Every row gives one point. Each table stands for the endless flat space through its points: a line for two points, a plane for three, and so on. The two share one point or none. Which?
In the rows, 128 means zero.

First, 2 rows:
[[139  85 158]
 [103 113 142]]
Second, 2 rows:
[[133  91 166]
 [109 107 134]]
They share: [121  99 150]

First, 3 rows:
[[121 117 101 129 121 105]
 [135 121 127 101  93 127]
 [118 139 108 127  95 122]]
Second, 2 rows:
[[141 151 115 116 108 145]
 [131 135 115 116 102 129]]
They share: [126 127 115 116  99 121]

First, 3 rows:
[[155 110 129  87 143 149  94 158]
 [173  97 138  67 137 167  84 167]
 [154 116 146  92 130 153 104 150]]
Second:
[[153 120 134 110 137 122 111 150]
 [164 115 117  97 131 113  90 140]
 [137 126 144 116 143 138 123 154]]
They share: [140 124 132 106 140 137 108 146]

First, 4 rows:
[[ 78 140 128 110 116 125 144 112 171]
 [129 172 157 117 134 132 117 130 115]
 [146 189 110  68 119 141 129 149 102]
 [104 165 100  90  91 107 179 101 146]]
Second (2 x 9):
[[107 168 150 115 122 142 135 127 132]
 [116 159 129  91 134 139 111 142 135]]
They share: [113 162 136  99 130 140 119 137 134]

First (2 x 12):
[[108  79 119  84 114 118 136 142 171 162 137 134]
 [ 98  91 113  98 122 118 146 136 161 158 147 120]]
Second:
[[128  88 113 116  93 112 123 111 158 131 108 111]
 [103 122 106 104 142 110 139 124 154 156 153 146]
 [112  78 113 118 102 128 135 127 168 136 130  98]
 [106  90 119 126 116 132 135 141 176 134 144 108]]
They share: no point

First:
[[ 86 121 162 155 176 178 156 147 154 149 167 112  80  89]
 [123 175 115 149 130 147 142 141 130 105 129 102 121 161]
 [ 91 130 155 157 168 176 165 155 152 152 162 104  78  96]
 [ 59 122 179 141 172 144 125 123 148  88 150 152 134 132]]
Second (4 x 14):
[[ 84 148 153 170 167 158 154 152 125 123 157 102  94 109]
 [ 81 130 155 169 145 146 147 129 151 168 153 104 114  99]
 [104 116 148 129 149 161 120 110 176 135 146 138 127 125]
 [ 87 160 154 146 193 177 151 159 112  66 162 120  79 131]]
They share: [ 93 136 151 149 163 162 139 135 145 120 153 120 106 119]

First (5 x 20):
[[191 112 113 100 145 115 121 107 182 153 115 114 191 122 192 142 136 105
  164 105]
 [173  97  78  80 136 108 134 130 129 121 141 114 198 132 121 147 178  83
  134 110]
 [133  91  90 106 124  99 102 124 107 129 185  88 163 146 118 148 165  91
  139 104]
 [130 119 107 130 137  84  87 118 140 136 181  94 149 156 163 145 121 112
  164 111]
 [171 114 110 106 156  92 101  87 164 143 133 110 161 124 170 121 160 107
  188 120]]
Second, 3 rows:
[[155  93 116 122 164  83  98 106 134 149 181  86 162 142 150 135 149  98
  162  83]
 [148 100 109 110 127 121 120  91 165 122 133 108 153 110 183 132 146  86
  177  99]
 [149  98 111 113 135 114 117  93 160 126 142 104 154 115 178 132 146  87
  175  94]]
They share: [154 102 107 110 137 101 100 105 143 144 157  96 163 134 157 138 152 102
 163 107]

First:
[[153 165 145 147 119 133  96 126 130  99 163 111 138 124 142 139  87 111
  102 150 125  95 162 120]
 [162 141 158 158  89 123 121 106 105  94 153 124 164 110 124 117 106 125
  110 124 101  97 146 110]
 [148 179 163 152 128 132  95 105 110  94 162 113 119 115 155 119  85 121
   94 145 118 104 140 112]
 [160 159 171 160 110 124 127  97 110 104 144 123 145 101 135 113 101 133
  104 137 100 102 136 118]]
Second (6 x 24):
[[144 167 151 180  93 118  98 130 142 138 149 120 156  94  85 115  55 132
  102 175  93  96 149  63]
 [155 166 162 163 121 125 117 100 142 126 155 126 143 108  88 100  73 131
  117 163 107  97 137  92]
 [157 154 201 140 125 135 134  90 106  91 148 146 146 112 142 115  98 150
   88 159  85 123 165 158]
 [159 139 154 148 134 179 144  94 139  78 118 161 105 138 183 125  94 125
  120 134 106  97 169 169]
 [155 145 143 179  98 125 110 130 134 116 137 121 150 101 127 135  77 125
  111 148  98  99 160  98]
 [178 139 118 179 129 118 126 106 153 118 144 104 137 113 109 121  96 104
  157 117 137  82 126  98]]
They share: no point

First, 5 rows:
[[111 160  81 114  58 114 132 174 148 139 127  67 120 139 161 179 134 134
  102 107 152  95 154 139]
 [111 153  96 115  91 135 140 141 124 155 149  89 120 119 151 151 145 163
   87  98 161 122 160 140]
 [129 105  92 107  91 115 182 113  84 133 145 121  52 119 189 161 163 147
   77 128 131 114 116 114]
 [119 137  92 111  83 124 154 131 108 142 143  99  92 124 169 164 147 158
   82 117 152 112 145 133]
 [117 162 126 131 134 135 168 132 120 155 165  92 118 122 131 133 156 141
  114  78 109 110 107 104]]
Second, 4 rows:
[[114 146 116 100 110 115 157 103 105 145 121 102  78 144 151 158 163 126
   83 113 137  74 130 115]
 [137 134 133 104 101 111 144 130 110 129 145  86 104 149 134 178 150 144
   74 109 131 107 107  95]
 [ 93 185  81 140 115 153 184 121 114 170 157 108 102  99 173 122 145 159
  130  94 135  95 152 154]
 [140 158 126 103  93 133 162 139 119 134 163  89 116 131 151 178 132 156
   96  98 145 122  97 101]]
They share: [119 155 111 122 107 129 160 129 112 146 153  94 106 127 149 154 147 153
  98 102 131 105 126 120]
